Each row is a point. Each copy is the shape, with its points in the same order, turned, moved and blurred by noise. Is it also mirrored, or only turned?

Shape:
-74 24 0

8 -60 -38

-1 2 -2

-51 40 16

8 -12 -31

7 -5 -38

-5 -15 5
Copy 1:
-16 51 -33

-36 -13 69

12 0 7

10 40 -44

1 2 42

6 14 47

-9 -14 9
Copy 1 is: mirrored
Copy 2 (7 x 3):
-70 -21 26

13 11 -64

-5 15 9

-50 -11 49

-9 29 -20

-11 35 -16

9 -2 -2
Copy 2 is: only turned

Shape:
53 20 -2 37

50 17 34 43

-49 -2 -17 -3

-44 -10 13 -6

61 28 26 3

-2 4 5 -8

-36 -9 10 0

64 -2 29 31

-34 28 17 9
Copy 1, 9 rows:
-9 -35 44 44

2 -5 57 57

-21 21 -11 -29

-1 26 -16 -19

35 -29 42 47

13 -10 -1 1

-9 28 -9 -10

12 -8 36 73

11 15 32 -13
Copy 1 is: mirrored
Copy 2:
0 10 -54 26

2 -13 -55 52

-24 -6 51 -1

-14 -31 44 11

-10 -31 -65 15

-11 -24 2 1

-12 -24 37 14

24 -22 -59 36

-40 -19 21 27
Copy 2 is: mirrored
Copy 3 (9 x 4):
24 -44 -17 25

31 -44 12 47

-19 18 19 -44

-4 29 39 -32

62 -45 9 18

22 0 18 -17

-4 21 32 -22

44 -27 1 47

-10 -15 44 -30
Copy 3 is: mirrored
Copy 4 (9 x 4):
-10 -10 -37 -65

-47 0 -37 -54

41 19 -10 21

9 20 -7 34

-36 -3 5 -69

4 5 3 -14

9 21 -7 26

-49 -33 -27 -50

3 47 -19 -1
Copy 4 is: mirrored

Shape, 10 rows:
-45 9 72 -46 0 25

34 -9 -14 42 36 -15

12 -40 4 -4 -3 -16

-13 -20 -26 8 22 -4

15 -23 12 61 -38 8

-16 -20 34 -22 -28 55

-36 -30 -14 18 45 -32

14 5 -47 8 -1 1

38 -23 -46 70 16 6

4 4 15 27 -31 3
Copy 1 (10 x 6):
-25 15 53 -65 -50 19

-29 -1 -20 48 32 19

-2 32 -15 19 -22 34

19 -5 -2 21 9 26

-10 48 21 63 -9 -21

5 59 39 -38 -17 3

8 -32 5 30 -2 59

19 -1 -34 17 19 -9

4 13 -16 78 55 2

-11 22 7 21 -20 -24
Copy 1 is: mirrored
Copy 2:
-28 -53 -67 -28 -44 -57

-25 17 30 -17 10 31

22 -8 11 -23 -7 -15

-26 -3 38 -17 -14 -23

3 -37 11 10 56 -2

-10 -53 -30 -46 14 -63

-25 -14 48 0 -49 -3

-25 31 30 -13 21 -33

-26 10 62 -17 50 22

-11 -19 -12 9 30 -22
Copy 2 is: only turned

Shape, 11 rows:
26 4 -42 -14 -16 -30 38 36

37 -12 -69 -12 3 -14 2 0

3 7 8 -3 -40 -25 29 -15

-52 17 14 -28 33 31 -19 63

16 -17 2 51 24 9 3 32

-38 -8 -16 13 -42 21 -21 -16

14 10 13 59 35 -44 -9 56

39 39 24 -6 -59 -2 -2 -30

-47 -23 24 13 -61 44 1 14

26 -32 11 -20 -26 -29 -2 -18

-9 -49 7 -32 -63 -8 -20 25
Copy 1 (11 x 8):
-29 -1 39 -57 19 21 5 -17

0 -19 57 -30 56 13 -8 -34

-18 -9 -10 -20 -6 -25 14 -22

-4 16 15 12 22 21 -36 93

21 18 34 16 -13 40 -32 -10

43 -16 -35 -2 30 -4 -4 8

-19 59 24 10 -11 41 -60 -21

-45 -55 -35 9 -3 -10 2 -34

51 -22 -45 -16 -23 3 -3 39

-6 -29 18 -20 -4 -44 -29 -27

22 -39 -14 -59 -1 -27 -45 15
Copy 1 is: only turned
Copy 2, 11 rows:
42 19 -1 -10 26 -7 23 -25

36 48 5 5 6 3 -22 20

-7 -24 -19 6 27 18 24 9

14 -67 55 -67 -39 -9 -13 -8

-18 15 -11 -40 -7 -30 -36 -36

-15 -29 14 6 2 50 -42 9

-13 0 -7 -27 6 -81 -18 -39

-7 -39 -50 35 -8 17 24 23

-18 -61 -13 -33 16 62 -35 -8

-2 0 -34 -12 38 3 3 53

37 -58 -19 -31 48 26 -28 41
Copy 2 is: only turned
